Every row gives one point. To make a cloud, some directions were put in groups of two or more. Within a group, all points are equally far from the middle, so they leave a hole (a ring in 2 directions, a hollow ball in 3). The other directions are filled evenly. Then the cloud was stretched, turned, moved and blurred a little. How many holes are there, and how many directions does each take, smallest first?

Cloud (21 x 3):
[[-29  57 -16]
 [-33 -18  21]
 [ 18 -15 -29]
 [-32 -16   5]
 [-42  -2  -2]
 [ 21  44 -22]
 [-48  29  -3]
 [ 32  13  -5]
 [-21 -22  -9]
 [-46   5  -6]
 [ 31  24 -42]
 [ 23 -21  29]
 [ 32   8  -6]
 [ 32   2  20]
 [ 30  -9  29]
 [ 14  44  18]
 [ 32  -2  34]
 [  8  45  37]
 [-26  60 -29]
 [-45  39 -10]
 [ 28 -13  23]]
Holes: 1 (2)

Cloud:
[[ 11  37 -57  -2]
 [ 38  28 -29  21]
 [-28  38   4   1]
 [ 18 -10  15 -12]
 [ -2  47 -10  -6]
 [ 17  33  33 -38]
 [-21  -1  36  12]
 [ 35  -5 -60  30]
 [ -3  48  -7   5]
 [ 41   5 -38  28]
 [ -8  47   0  -4]
 [  0  48   5  41]
 [  1 -15 -11  32]
 [ 15 -18 -37  36]
 [ 14  -4 -31 -27]
 [ 14  -2 -11 -34]
 [-30  -1  -7  12]
 [ 11   9 -16 -46]
 [-23  43 -15  -9]
 [ 14  42   1 -12]
 [-11 -14 -26  29]
 [ -4 -21 -36 -24]
 [ 43  13  -5  18]
 [ 33  48 -22  44]
 [  8  51  14   7]
 [ 39   8 -53  26]
 [-15  14 -19  58]]
Holes: 1 (2)

Cloud (52 x 6):
[[ 32  33  -3 -37 -28  -9]
 [-31  36   9  36  10 -29]
 [  1   5 -43  -5 -54   1]
 [-58  13  -4  18  -8   5]
 [-13  33  25 -32  -6  43]
 [ 17  10  20   1 -22  49]
 [ 10 -15 -13   5 -60 -19]
 [ 44   1   9  22  -9 -37]
 [ 14 -18 -17 -49   0 -16]
 [-17 -19 -37  19 -41 -16]
 [ 23 -33  -6 -17   7  29]
 [-10  23  30   1  46  20]
 [-21  -1  41 -39   9  -8]
 [ 35  16 -15  15  13  31]
 [-34  29  19 -35 -14  30]
 [-25 -21 -25 -28 -33   0]
 [-36 -28  30   7   6   4]
 [-28  25  33 -24 -36   0]
 [ 50   8  19   7   7 -20]
 [ 37  -1  23  10 -30 -33]
 [ -7  -2  13 -22  56 -19]
 [-24  20  38  11 -38 -16]
 [ 13 -28 -20  32  20   2]
 [-35   3 -15  30  37 -15]
 [-25  -1 -19  23  29 -50]
 [ 41 -12  -4  29   4 -30]
 [ 10  18  50  -4  27   9]
 [ 22  19 -21  32 -30 -39]
 [ -8 -39  -4  23 -16 -40]
 [  0 -29 -13 -41 -24   9]
 [ 30  -6 -22 -19   1  42]
 [ 13  26   1  48  -9   5]
 [-23  18 -32 -36  25 -26]
 [-30 -20  23   6   0 -48]
 [ -8  11  32  -3  48 -32]
 [ 13 -45   7 -15 -23  -5]
 [-18  12 -23 -47  28 -19]
 [-36  40  11 -15 -36  17]
 [ 44  28   4 -24 -10 -26]
 [ 31 -29  -6  15  18 -36]
 [  4  26  14  41 -33 -25]
 [-48  20 -24  -7  20  22]
 [ 34  39   1 -20 -16 -32]
 [-51  10  -1 -29 -10  23]
 [-58  18 -14  -9 -12  10]
 [ 21 -40   4 -16  23   1]
 [  1 -45  14 -21  -2 -16]
 [-24  44   5 -14   9  44]
 [ 12  11 -55  20  -5  10]
 [ 13  21 -27  28 -17  33]
 [ 25  14 -40  24   6  17]
 [-28  22  24  25  17  29]]
Holes: 2 (2, 4)

Cloud, 72 rows:
[[  3 -28 -45  27  19 -16 -22 -29]
 [ -3 -15 -21  44 -20   9  -2 -12]
 [ -8 -17 -27   6 -45 -13  20  -6]
 [ -1 -34 -44 -36 -16 -15  28  -2]
 [-13 -22 -14   7   6  -6 -11  42]
 [-11   7  -9 -55  47 -34  -5  16]
 [ 40 -23  16 -44  41 -14  12  39]
 [-18  13  23 -40  28 -30 -23  17]
 [ -4 -18  21 -19  48 -13 -16  13]
 [  5 -16 -27   4  13 -26  26  33]
 [ 39 -17 -31  -5  23 -38 -13  -8]
 [ 23  12  33 -18 -10 -15  -3  28]
 [ -6 -20  -6 -20  20 -52  29 -17]
 [ 36   5   4  -8  23  17 -20 -17]
 [-35 -44 -16 -39  37 -33  -3 -13]
 [ 21   0  16  14  24   2 -31  29]
 [-23  -5  15  -6  28  34 -20 -14]
 [ 10  -7  -5 -43  50   1 -30 -18]
 [-23 -13 -38 -29 -30  -3 -18  16]
 [-55   2 -16 -10 -20  22   4  20]
 [-24  54   9 -15  -3  -8  10  19]
 [-39 -17 -45 -46   9 -33  -9  -2]
 [ -4 -32 -15 -10 -43  10 -11  14]
 [-26  30 -16 -22  31  27   5   1]
 [ -3  -6   9  10  28   4  39   3]
 [ 51 -44 -15 -19  10  16 -23   6]
 [-26 -20 -30  13  -6 -42  -8 -16]
 [-23  -3 -25 -20  50 -30   1  -1]
 [ -3   1 -37  -2  27  23  10  22]
 [  7 -20 -48  -5  33 -31  -6 -38]
 [-40  -1 -19 -14 -19 -26  19 -22]
 [ 40 -32  -7  -6  29   2 -31 -33]
 [-25 -16 -42 -21 -34  12  -4  -1]
 [ 32 -41 -24 -28   8  -7  12  54]
 [ 12 -38  -2   8  33  13 -36   6]
 [-22 -34 -51 -42  20 -17  -8   9]
 [-10 -31 -14   4 -36  36  -6   3]
 [-17 -49 -38 -11  -6 -29 -21   7]
 [ -5 -31 -25  31   8  10   7   6]
 [-21 -18  19  -9 -16  17 -23  28]
 [ -9 -29 -25 -22 -11 -27 -44   7]
 [ 33 -15 -16 -17  24 -44 -20  -5]
 [ 35 -18 -32  -5  10  -8 -21 -42]
 [  4 -37 -11  -6   5  35  26 -20]
 [ 35   0  26 -42  24 -29  -2  35]
 [ -1 -23  12 -28 -25  30 -18  19]
 [ -4   2  15  21   4  20 -39  -7]
 [-20  -1 -23 -13  42 -31  12   7]
 [ -7   9 -40   8  13  21   8   3]
 [ 10 -13 -38 -27  23 -46 -10 -15]
 [-26 -23  20 -37  19 -28 -32  -9]
 [-25   7 -31   0  22 -34 -12  13]
 [-23   2 -23  18  14  12  -2  32]
 [  5  40  18 -10  -7   5  44  11]
 [-14  26 -24  23  -6   9   3 -11]
 [  6 -33   3  -2   6  43   5 -12]
 [ 33  -5 -37 -10  26 -21   0 -26]
 [  5  -1  -1 -55  14 -31  27  14]
 [ 32  34 -18  14   9  12   4   6]
 [-17  13   4 -11  -1  17  31 -18]
 [ 13  -1  -3 -22  22 -26 -46  34]
 [-17 -40  -3 -23  11 -18  20  24]
 [-36 -11  -5   8 -11  15  16  26]
 [-38  -6   9 -23  41 -32  -8 -10]
 [  4 -24   7   8  31   3  32  18]
 [ 39  -2 -22 -24  35 -26  -5 -17]
 [-45 -26 -15 -20 -22   3  24 -18]
 [ 38  27 -24 -16  15   4  15  -1]
 [  4  -3 -52 -14   6  22 -15  11]
 [  9  21 -16 -60  25 -14 -23   4]
 [-38   6 -23 -49  -4  -8   8  48]
 [  6 -42 -55  -6 -14  15  -1 -24]]
Holes: 2 (3, 3)
